Each row of a before or after table is a point. One or more steps were done to the points. Then noise was added and the rows were shuffled. The steps act on how far a point lies along the listed directions, d1 being the first. Name the steps. A step turns or swaps two directions, mirrors them in a line or flattens them onto one, adds a multiple of one to another, or multiplies one. Angles are multiples of 10 degrees, from the lower direction toward the higher: turns from -170 to 170, lines from 10 to 170 but not 90. Use the fewest steps. Two steps may share a direction if one is a turn and the other turns, adds or multiplies; they go together, in the order done. Otherwise the lowest direction goes first.

Directions:
(1): -8, 63, -23
(2): 52, -9, -42
(3): -43, -23, -48
Before:
59, -7, 40
-40, -57, 20
2, -67, -38
53, 42, -4
-10, -44, -37
-51, -56, 19
-25, 65, -41
7, -40, -5
46, 15, 19
After, 9 rows:
12, 26, 65
-60, -6, -14
-39, -72, 14
-37, -7, 12
-38, -60, 24
36, 15, -70
28, 59, 7
-77, 0, 1
26, 35, 30
Steps: mirror d1 and d2 in the line at 30 degrees

Directions:
(1): -18, -22, -38, -42, -45, -4, -72, -33
(2): -35, 23, -47, 42, -47, -18, 51, -39
(3): 4, -18, 12, 63, -26, -60, -39, 46
Before (8 x 8):
5, 6, 7, 11, -5, -11, -20, 17
27, 6, 42, -18, 52, 31, -12, 20
6, 7, 12, -11, 14, 20, 18, -8
-16, 15, -19, -23, 0, 15, 6, -26
-6, 5, -22, -6, -24, -18, -7, -20
-17, 3, 17, 16, -14, -11, 16, -1
-13, -6, -10, -7, -12, -2, -7, -5
-12, -11, -23, -8, -20, 2, 4, -33
After:
12, 5, 21, -3, 21, 16, 17, 4
-18, 0, -20, 53, -32, -29, 38, -15
-31, 8, -7, 3, -31, -2, 22, -30
-13, 14, -27, 35, -37, -37, 19, -14
6, 2, 2, -18, -4, 5, -35, 4
-13, -3, -7, 17, -14, -15, 4, 5
58, -17, 82, -69, 96, 53, -64, 49
-12, 23, -4, 40, -2, -18, 34, 6
Steps: swap d1 and d3; multiply d2 by 2.5
